Every row gives one point. Each copy is the shape, with its points in the same order, stretched, turned, moved and blurred by noise. Some copies are also mirrored. Which?

Shape, 8 rows:
-0.5,-1.1,2.1
4.8,3.6,2.7
-4.3,-3.4,6.2
-2.0,-3.2,2.1
1.9,1.3,1.6
-1.4,0.7,1.5
-3.0,0.9,-2.2
3.2,-3.3,4.9
Copy 1:
0.5,-0.7,1.6
7.3,4.1,2.1
-3.5,-1.7,6.1
-1.8,-2.4,1.9
3.8,1.2,0.8
0.1,1.0,0.4
-2.1,0.7,-3.9
5.0,-2.5,5.4
Copy 1 is: only turned
Copy 2, 8 rows:
0.4,-1.4,-0.5
-3.7,2.1,4.2
6.1,-4.6,-1.1
1.6,-3.6,-2.5
-1.6,0.3,1.7
1.0,-0.1,-0.4
-0.6,2.4,-3.9
-1.0,-4.8,2.9
Copy 2 is: mirrored
Copy 3 (8 x 3):
-0.6,-0.9,-0.7
-2.4,4.4,-3.7
-0.7,-6.2,-2.1
0.2,-3.0,0.0
-1.7,2.0,-0.9
-2.4,-1.0,0.5
-2.6,-0.5,3.6
2.0,-0.1,-4.5
Copy 3 is: mirrored
Copy 4:
0.3,-1.3,2.1
7.8,-1.0,0.9
-2.8,-4.5,7.3
-1.8,-2.2,3.0
3.1,-0.6,0.6
1.0,0.7,2.9
-0.4,5.3,1.6
0.8,-6.4,1.7
Copy 4 is: only turned

Shape, 9 rows:
0.5,0.9,0.3,0.0
-0.8,3.3,1.8,1.0
0.4,1.7,0.2,0.2
-2.2,7.7,-1.0,-0.2
-2.7,0.1,-2.1,-0.6
0.0,-2.5,1.6,-0.9
-0.6,-1.1,0.7,1.8
-2.4,3.1,2.7,2.5
-0.3,-1.5,1.4,10.5
Copy 1, 9 rows:
0.0,1.1,-1.0,-0.7
-2.9,2.2,-3.5,-2.3
-0.1,1.7,-2.1,-1.2
-2.3,4.0,-9.2,-1.3
0.6,-2.8,-3.3,0.2
-0.2,-1.4,2.4,0.6
-0.2,-1.2,0.0,-2.6
-4.2,1.0,-4.0,-3.8
-0.6,-1.3,-0.1,-11.9
Copy 1 is: mirrored
Copy 2 (9 x 4):
2.1,0.3,0.5,0.8
1.2,1.7,2.1,3.7
1.7,0.8,0.2,1.5
0.0,6.0,-1.4,5.8
-2.4,-0.6,-2.3,0.5
2.1,-3.3,-0.1,0.3
0.3,-0.5,2.2,0.0
-0.1,2.1,3.5,4.5
-1.6,4.0,11.1,-3.5
Copy 2 is: mirrored
Copy 3:
-1.8,0.4,1.4,-0.4
0.2,3.3,-0.5,-0.5
-1.4,1.8,0.6,-0.8
-3.5,7.3,-3.2,-1.3
-4.2,-0.2,-1.1,1.7
-0.3,-2.9,1.1,-0.2
-0.5,-0.2,2.1,1.9
1.5,4.3,0.2,1.4
2.5,3.0,7.4,8.1
Copy 3 is: mirrored
Copy 4 (9 x 4):
1.3,0.6,0.0,0.6
0.5,-0.6,-0.1,3.0
1.3,1.0,-0.4,1.0
3.7,-4.9,-3.9,4.4
0.3,-2.9,-0.5,-0.9
-0.1,2.3,4.3,-1.1
-2.1,1.4,1.6,1.0
-1.2,-2.0,1.3,4.5
-10.3,3.9,-0.5,4.0
Copy 4 is: mirrored

Shape (12 x 6):
0.1,3.1,4.0,-4.9,-3.2,0.0
4.9,-1.9,-0.8,-2.8,-0.1,-2.7
4.7,-2.7,0.5,2.1,3.3,2.4
-0.9,0.4,2.3,-3.2,-4.7,-1.0
-2.2,3.1,2.7,-1.0,-2.7,0.4
5.2,-0.4,-0.1,2.1,0.3,2.8
-0.4,3.4,0.7,0.3,-2.3,-3.6
-0.2,-1.5,-2.1,-1.7,0.0,1.4
0.0,1.0,-2.7,1.0,3.8,-5.6
5.6,2.0,-1.0,-1.1,3.5,-2.8
5.6,4.5,4.5,1.1,3.3,2.4
-2.7,-0.9,1.5,1.5,-0.3,-2.7
Copy 1 (12 x 6):
1.2,2.3,2.3,-3.8,6.4,-0.2
2.3,0.0,4.5,2.3,2.3,-4.7
2.3,4.4,4.4,5.6,-0.4,-0.6
0.6,0.3,1.8,-4.1,2.7,-0.9
-1.1,2.1,-1.2,-3.1,2.9,2.1
4.1,4.7,1.5,3.5,0.0,-1.3
-3.1,0.3,-1.7,0.4,3.1,-1.4
2.9,-1.1,1.1,1.0,-0.2,2.1
-4.3,-2.5,0.0,6.6,1.1,-0.9
0.9,1.2,2.8,6.2,5.0,-3.9
2.0,9.3,2.2,5.3,6.4,-0.9
-4.4,0.0,0.5,0.2,-0.6,1.6
Copy 1 is: only turned
Copy 2 (12 x 6):
-2.2,0.6,3.3,-2.3,-1.4,-8.4
1.3,-4.1,3.4,1.4,-2.7,-1.8
2.1,-1.2,-1.0,-5.1,-1.5,3.3
-0.9,1.5,0.5,1.1,-1.3,-6.6
-2.7,3.2,1.0,-1.4,0.6,-4.9
-1.4,0.2,-0.4,-4.5,-3.2,2.2
-2.4,2.8,3.9,2.1,0.4,-1.6
-0.2,-2.7,-1.7,0.3,0.9,-1.5
0.8,-3.1,4.5,4.6,4.0,2.0
-0.1,-4.2,5.7,-1.0,-0.6,1.0
-1.8,1.5,3.8,-9.7,-1.8,0.8
2.0,2.0,0.1,2.0,2.6,-0.9
Copy 2 is: mirrored
Copy 3 (12 x 6):
-0.3,1.7,-2.8,-1.3,-4.6,5.5
1.0,6.7,1.0,-2.1,2.9,2.8
1.0,1.0,1.6,4.1,4.9,1.4
2.2,0.7,-1.3,-3.6,-3.7,3.5
0.1,-2.8,-0.9,-1.4,-4.9,2.9
2.3,2.8,3.0,3.7,1.8,0.9
-0.7,1.1,2.6,-3.9,-4.9,2.0
0.7,1.0,-1.8,0.4,1.8,-1.8
-3.9,2.4,3.5,-5.3,2.3,-1.1
-3.7,7.1,2.5,-0.6,2.0,1.6
-3.0,1.8,2.6,5.1,-0.7,5.6
0.9,-3.0,2.1,-5.1,-0.1,1.4
Copy 3 is: only turned
